Each row of a before or after table is a point. The points were changed in one or more steps. Then noise was added and the rows were shuffled. The steps act on columns, c1 being the first. Write out the steps. A step turns or swaps two columns, mirrors them in a line or flattens them onto one, adds a multiple of one to another, or multiplies or shifts one. Angles are multiples of 10 degrees, from the lower column toward the higher: turns from -170 to 170, lines from 10 to 170 but not 90. Use the fewest steps. Two steps may share a column if one is a turn and the other turns, adds or multiplies; they go together, in the order done. Otherwise the lowest column goes first.

Before, 11 rows:
[[ 0.12 -0.54]
 [-0.43  0.47]
 [-0.18  0.18]
 [-0.42 -0.83]
 [-0.40 -0.54]
 [-0.46 -0.46]
 [ 0.61  0.19]
 [-0.20 -0.27]
 [ 0.16 -0.06]
 [-0.14  0.18]
 [-0.41  0.31]]
After, 11 rows:
[[-0.09 -0.19]
 [-0.28  0.53]
 [-0.29 -0.47]
 [-0.29 -0.31]
 [-0.27  0.81]
 [ 0.12  0.05]
 [-0.15  0.26]
 [ 0.41 -0.20]
 [ 0.08  0.54]
 [-0.13 -0.19]
 [-0.33  0.44]]
Steps: multiply c1 by 0.7; multiply c2 by -1

Before, 11 rows:
[[ 0.07 -0.15  0.42 -0.02  1.04  0.05]
 [-0.30 -0.90  0.29  0.83  0.41  0.04]
 [ 0.56  0.03 -0.27 -0.78 -0.30  0.03]
 [-0.40 -0.29 -0.23  0.42 -0.17 -0.47]
 [ 0.31 -0.16 -0.24  0.02  0.83  0.91]
 [-0.01 -0.46 -0.32  0.56  0.15 -0.48]
 [-0.16 -0.24 -0.04 -0.15 -0.39 -0.11]
 [ 0.83  0.24 -0.13 -0.01 -0.16 -0.17]
 [ 0.39 -0.44  0.07  0.10  0.25  0.18]
 [-0.25  0.27 -0.55 -0.45 -0.46  0.00]
 [ 0.23 -0.10  0.29  0.45  0.14 -0.01]]
After (11 x 6):
[[-0.03  0.02 -0.12  0.53  0.43 -0.26]
 [-0.22  0.01 -0.24 -0.45 -0.35 -0.30]
 [-0.30 -0.01  0.12  0.82  0.29  0.29]
 [ 0.55 -0.02 -0.11 -0.75 -0.26 -0.18]
 [ 0.33  0.00 -0.09  0.01  0.04  1.23]
 [-0.19 -0.01 -0.03 -0.15 -0.25 -0.32]
 [-0.41 -0.02 -0.08  0.43  0.16 -0.46]
 [ 0.05 -0.01  0.17 -0.05  0.75  0.70]
 [ 0.23  0.00  0.10  0.46  0.11  0.06]
 [ 0.83 -0.02 -0.08  0.01 -0.04 -0.23]
 [ 0.41 -0.01  0.02  0.11  0.07  0.32]]
Steps: multiply c2 by 0; multiply c3 by 0.4; turn c5 and c6 by 40 degrees

Before:
[[ 0.22 -0.22  0.39 -0.02  0.08  0.27 -0.42 -0.14  0.38 -0.66 -0.47  0.26]
 [-0.10 -0.28  0.21  0.03 -0.12 -0.10 -0.18 -0.29 -0.05 -0.62 -1.06 -0.21]
 [ 0.34 -0.09 -0.64  0.50  0.03 -0.34  0.57 -0.33  0.25 -0.01 -0.17  0.03]
 [-0.25 -0.43 -0.06 -0.71 -0.34  0.04 -0.10 -0.17  0.19 -0.21  0.07  0.32]
 [ 0.60 -0.30 -0.31  0.62 -0.24 -0.30  0.71 -0.28 -0.36 -0.74 -0.03 -0.19]
 [ 0.30 -0.24 -0.31 -0.18 -0.28  0.29 -0.47  0.31  0.07 -0.57 -0.64 -0.08]
 [ 0.32 -0.26  0.16 -0.30  0.00  0.28  0.33  0.41  0.25 -0.57 -0.82 -0.07]
 [ 0.05 -0.81 -0.10 -0.72  0.34  0.01 -0.32 -0.05 -0.27  0.25  0.14  0.40]
 [-0.14 -0.51  0.19 -0.33 -0.33  0.09 -0.21  0.32 -0.43  0.47  0.14  0.72]
 [-0.52 -0.73 -0.27 -0.43  0.08  0.68 -0.15 -0.36 -0.29  0.21  0.14  0.74]
 [ 0.59 -0.12 -0.28  0.39 -0.25  0.11  0.59 -0.46 -0.07  0.12  0.15 -0.56]
 [ 0.86  0.25 -0.51  0.22 -0.20 -0.15  0.74 -0.72 -0.32 -0.15 -0.17  0.03]]
After:
[[-0.07 -0.22 -0.02 -0.01  0.42  0.37 -0.45  0.28 -0.17 -0.60 -0.61  0.05]
 [ 0.45 -0.45  0.02 -0.31  0.10  0.04 -0.08 -0.15  0.17 -0.20 -0.04  0.54]
 [-0.59  0.26  0.04  0.00  0.69 -0.06  0.74 -0.71 -0.33 -0.11 -0.05 -0.07]
 [-0.20 -0.22 -0.04 -0.17  0.06  0.20 -0.42 -0.12  0.23 -0.63 -0.57  0.17]
 [-0.30 -0.12  0.02  0.34  0.51  0.14  0.59 -0.48 -0.01  0.11  0.19 -0.57]
 [-0.24 -0.26 -0.06 -0.10  0.20  0.21  0.33  0.39 -0.03 -0.55 -0.82  0.07]
 [-0.25 -0.79 -0.02 -0.32 -0.21  0.02 -0.33 -0.04 -0.21  0.25  0.23  0.60]
 [ 0.30 -0.47  0.04 -0.43  0.13  0.04 -0.23  0.39 -0.35  0.48  0.28  0.72]
 [-0.32 -0.31  0.01  0.25  0.56 -0.24  0.73 -0.30 -0.38 -0.75  0.13 -0.40]
 [-0.31 -0.08  0.04  0.16  0.24 -0.19  0.55 -0.31  0.17  0.03 -0.24 -0.21]
 [ 0.38 -0.77 -0.08 -0.43 -0.41  0.70 -0.17 -0.36 -0.25  0.22  0.24  0.74]
 [ 0.18 -0.30  0.02  0.11  0.01 -0.13 -0.18 -0.25 -0.44 -0.64 -0.94 -0.14]]
Steps: turn c1 and c5 by 140 degrees; flatten c3 and c6 onto the line at 100 degrees; flatten c4 and c12 onto the line at 120 degrees; turn c9 and c11 by -20 degrees

Before (9 x 20):
[[ 0.39  0.55  0.27 -0.05  0.15  0.04  0.64 -0.44 -0.40 -0.02 -0.02 -0.61
   0.25 -0.39 -0.17 -0.29  0.34  0.02 -0.16  0.06]
 [ 0.74  0.21  0.09  0.00  0.43 -0.48  1.10  0.05 -0.47 -0.15 -0.17 -0.43
   0.01 -0.15 -0.37 -0.01  0.06  0.01  0.11  0.00]
 [ 0.56  0.53  0.35 -0.03  0.53  0.11  0.59 -0.14 -0.39 -0.46 -0.16 -0.54
   0.28  0.24 -0.04  0.09  0.55  0.38  0.65  0.12]
 [ 0.99  0.21 -0.11 -0.21  0.44  0.11  0.63 -0.21 -0.41 -0.30 -0.02 -0.01
   0.30 -0.62  0.06 -0.05  0.17  0.13  0.33  0.05]
 [-0.12  0.31 -0.08  0.32  0.08  0.44  0.23  0.33 -0.17  0.20  0.68  0.22
  -0.28  0.23  0.10  0.06 -0.90 -0.51 -0.08 -0.01]
 [ 0.24  0.08 -0.04  0.20 -0.30 -0.02  0.55  0.28  0.12 -0.06  0.30 -0.38
  -0.28 -0.53 -0.12  0.33  0.04 -0.07  0.09  0.17]
 [-0.31 -0.09 -0.33 -0.45  0.16  0.28  0.05  0.69  0.65  0.59  0.67  0.24
  -0.25  0.52  0.08  0.01 -0.59 -0.38 -0.51  0.32]
 [ 0.45  0.77  0.97 -0.41  0.61 -0.41  0.38 -0.17  0.07 -0.46  0.05 -0.16
   0.52  0.00  0.11  0.07  0.06  0.16  0.44 -0.33]
 [-0.57  0.24  0.14 -0.09  0.28  0.14  0.04  0.38 -0.10  0.55  0.66  0.57
  -0.58  0.22  0.40  0.38 -0.78  0.16 -0.43  0.36]]
After:
[[ 0.72  0.46  0.96 -0.38  0.65 -0.41  0.29 -0.14  0.05 -0.51  0.03 -0.19
   0.47 -0.28  0.11  0.09  0.10  0.18  0.43 -0.32]
 [-0.07 -0.30 -0.35 -0.42  0.08  0.28 -0.26  0.67  0.62  0.59  0.70  0.17
  -0.35 -0.46  0.13  0.06 -0.52 -0.34 -0.45  0.33]
 [ 0.20  0.79  0.11  0.02  0.50 -0.46  0.91  0.06 -0.44 -0.19 -0.23 -0.38
  -0.06 -0.66 -0.34  0.04  0.06 -0.06  0.16 -0.02]
 [ 0.29 -0.19 -0.08  0.30  0.13  0.44  0.05  0.31 -0.16  0.25  0.68  0.17
  -0.26 -0.38  0.14  0.03 -0.83 -0.43 -0.08 -0.01]
 [ 0.26 -0.59  0.13 -0.07  0.35  0.07 -0.10  0.39 -0.03  0.53  0.64  0.58
  -0.61 -0.19  0.37  0.41 -0.76  0.18 -0.36  0.35]
 [ 0.05  0.23 -0.03  0.23 -0.33  0.01  0.79  0.26  0.08 -0.13  0.26 -0.36
  -0.23  0.04 -0.11  0.36  0.06 -0.01  0.08  0.18]
 [ 0.20  1.03 -0.16 -0.25  0.44  0.05  0.86 -0.16 -0.37 -0.38 -0.02  0.00
   0.33  0.07  0.04 -0.04  0.14  0.21  0.32  0.05]
 [ 0.52  0.49  0.34  0.04  0.60  0.09  0.26 -0.12 -0.41 -0.42 -0.15 -0.54
   0.31 -0.61 -0.06  0.18  0.55  0.39  0.62  0.13]
 [ 0.53  0.38  0.26 -0.05  0.12  0.08  0.80 -0.53 -0.41 -0.04 -0.08 -0.54
   0.20 -0.09 -0.12 -0.25  0.37 -0.03 -0.23  0.05]]
Steps: swap c1 and c2; mirror c7 and c14 in the line at 160 degrees
